Every row gives one point. Two turns around zero, p and q, are shown by what they do to some points. Write where each new point lands after one turn and then the other. Backwards means that the second turn is done in reverse. Each puzzle has new turns, and all numbers are rounded.
In the rows, 128 means zero.

Turn p:
[145 158] -> [139 161]
[127  89] -> [135  90]
[119 107] -> [123 106]
[114 197] -> [101 193]
[134  89] -> [142  91]
Turn q:
[112  80] -> [165 163]
[175 149] -> [ 77 132]
[119 171] -> [116  86]
[107 112] -> [154 132]
Where do these land?
p, then q: [177 194] -> [62 79]
p, then q: [120 111] -> [141 142]
q, then p: [133 107] -> [129 150]
p, then q: [101  95] -> [163 152]
p, then q backwards: [109 133] -> [146 136]

Turn p:
[158 112 150] -> [152 109 155]
[114 166  52] -> [ 52 120  88]
[170 144 153] -> [156  85 130]
[ 86 115 152] -> [149 173 123]
[154 131 133] -> [135 103 136]
[ 85  99 129] -> [126 179 137]
Turn q:
[ 83 128 176] -> [ 86 177 115]
[169 139 162] -> [115 126 181]
[105 112 138] -> [107 136 108]
[158 133  65] -> [182  84 124]
[ 83 141 116] -> [140 158  92]
[169 115 110] -> [138  87 147]
Where do these land?
p, then q: [124 117  56] -> [114 178  76]
p, then q: [ 99 144 167] -> [168 108 154]
p, then q: [ 92 109 131] -> [152 156 145]
q, then p: [189 122 130] -> [174 145 165]
q, then p: [135 149 157] -> [155 127 104]

Turn p:
[144 113 182 157] -> [ 76 135 117  91]
[151 184  75 117] -> [205 108 116 119]
[130 100 123 111] -> [125 150 150 139]
[135 146 102 163] -> [150 132  86 125]
[ 81  96 158  93] -> [ 83 116 170 166]
Turn q:
[163  95 170  93] -> [ 86 114 104 181]
[153 154  96 107] -> [147 109  87 109]
[156 113 161 134] -> [107 102 137 159]
[119 185 115 129] -> [130 116 121  71]
[ 54 134 114 132] -> [133 190 151  91]
[124  87 113 172] -> [165 136 166 159]
Where do these land?
p, then q: [143 119 176 135] -> [104 170 116 116]
p, then q backwards: [145 166 107 164] -> [147 149  82 104]
q, then p: [173 154 128 132] -> [120 173 144 148]
q, then p: [161 152 109 174] -> [107 173 162 105]
q, then p: [100  65 153  99] -> [129  84  63 129]
q, then p: [ 82 122 142  97] -> [146  76 119 142]
q, then p: [ 93 119  80  95] -> [189 106 123 107]

Turn p:
[168 190 150 148 116 119] -> [ 88 135 140 170  73 127]
[116 190 188 155 133 139] -> [ 63 174 139 158 115  98]
[120  68 142 101  99 118] -> [167 154  95  98 142 161]
[115 120 127  89 198 164] -> [143 117 143 167 203 115]
[136  84 140 172 131  98] -> [173 157 140 100 100 105]
[125 112 107 122 115 160] -> [127 114 143 108 147 155]
[ 90 167  90 134 135  98] -> [101  83 104 116 122  84]
[153  93  78 103  97 126] -> [163  87 119 105 120 177]
Turn q:
[123 125  77 103 108  93] -> [114 141  91 156  95 164]
[178  86  86 106 138  95] -> [124 152 135 149 131 210]
[117 206 117 133 117 128] -> [165  93  98 115  80 104]
[101 145 163 110 158 166] -> [151 152 154 115 126  73]
[128  97  77 116 124  66] -> [ 92 154  93 135 109 190]
[145  97 207 143 108 164] -> [104  98 195 132 174  92]
[102 172 104 155 145 144] -> [164 123  84 104 123 103]
[129 109 186 143 152 132] -> [111 130 173  93 154 108]
[130 116 135 145 101 164] -> [128 106 129 152 160 108]
Where do these land?
q, then p: [ 97 108  88 113 111 149] -> [114  94 151 114 102  94]
q, then p backwards: [180 119 174 155 103 118] -> [134 141  70 132 133 180]
p, then q: [100 119 101  81 140 103] -> [140 165 110 132 150 176]
p, then q: [146 160 152 170 147 122] -> [ 91  88 121 107 109 112]
q, then p: [148 116 157 194 142 106] -> [158 130 111 148 197 135]
p, then q: [177 120 135 162 182 139] -> [108  73 170  90 139 132]
p, then q: [107 151  92  85  85 132] -> [129 181 100 165 159 118]
p, then q: [ 68 132 126  65 114 155] -> [166 204  96 115 140 124]
